Each row is a point. Each copy is the shape, with its points in the same order, turned, moved and blurred by noise. Say if it was mirrored as well.

Shape (5 x 2)
0: -0.14 -0.33
1:  0.95 -0.71
2: -0.29 -0.40
3:  0.05  0.10
4: -0.25  0.29
Copy 1 (5 x 2)
0: -0.16 -0.33
1:  0.86 -0.63
2: -0.25 -0.46
3: -0.01  0.07
4: -0.34  0.10
Copy 1 is: only turned
Copy 2 (5 x 2)
0:  0.11 -0.04
1:  0.64 -0.99
2:  0.11  0.12
3: -0.30 -0.30
4: -0.53 -0.03
Copy 2 is: mirrored

Shape (9 x 3)
0:  0.34  0.13  0.09
1: -0.63  0.70 -0.33
2:  0.36  0.17  0.29
3:  0.19  0.49  0.31
4: -0.85  0.18 -0.27
5:  0.08  0.70 -0.30
6: -0.06 -0.20  0.41
7: -0.05  0.51 -0.66
8: -0.17 -0.11 -0.73
Copy 1 (9 x 3)
0:  0.32 -0.07  0.00
1: -0.73  0.46 -0.34
2:  0.38 -0.18 -0.17
3:  0.19 -0.05 -0.43
4: -0.95  0.10  0.03
5: -0.02  0.57 -0.25
6: -0.03 -0.56  0.03
7: -0.21  0.68  0.10
8: -0.38  0.38  0.63
Copy 1 is: mirrored
Copy 2 (9 x 3)
0: -0.14  0.00  0.41
1: -1.09  0.42 -0.17
2: -0.04  0.17  0.53
3: -0.38  0.33  0.59
4: -0.70  0.57 -0.55
5: -0.86 -0.07  0.28
6:  0.16  0.49  0.09
7: -0.84 -0.23 -0.12
8: -0.40 -0.28 -0.55
Copy 2 is: mirrored

Shape (10 x 4)
0: -0.22 -0.15  0.42  0.26
1: -0.22 -0.82 -0.15 -0.39
2: -0.01 -0.30 -0.04 -0.19
3: -0.06  0.45  0.39  0.32
4: -0.13  0.02  0.40  0.32
5:  0.34 -0.62 -0.52 -0.01
6: -0.19 -0.12  0.26  0.49
7:  0.77 -0.20 -0.09 -0.50
8:  0.33 -0.42 -1.19  0.17
9: -0.92  0.13  0.13  0.37
Copy 1 (10 x 4)
0: -0.21  0.22  0.59  0.16
1: -0.55 -0.35 -0.39 -0.09
2: -0.08  0.02 -0.25 -0.03
3:  0.28  0.67  0.48 -0.08
4: -0.05  0.31  0.42  0.07
5:  0.02 -0.24 -0.61  0.31
6: -0.11  0.24  0.52  0.34
7:  0.59 -0.40 -0.41 -0.49
8:  0.25  0.18 -1.00  0.82
9: -0.52  0.82  0.32  0.19
Copy 1 is: only turned
Copy 2 (10 x 4)
0: -0.02 -0.02  0.32  0.24
1:  0.29 -0.91 -0.16  0.01
2:  0.14 -0.37 -0.27  0.15
3: -0.28  0.52  0.09  0.25
4: -0.14  0.19  0.23  0.32
5:  0.45 -0.61 -0.57  0.52
6:  0.19  0.18  0.28  0.42
7: -0.42 -0.55 -0.93  0.43
8:  0.95 -0.25 -1.03  0.67
9:  0.48  0.43  0.51 -0.15
Copy 2 is: mirrored
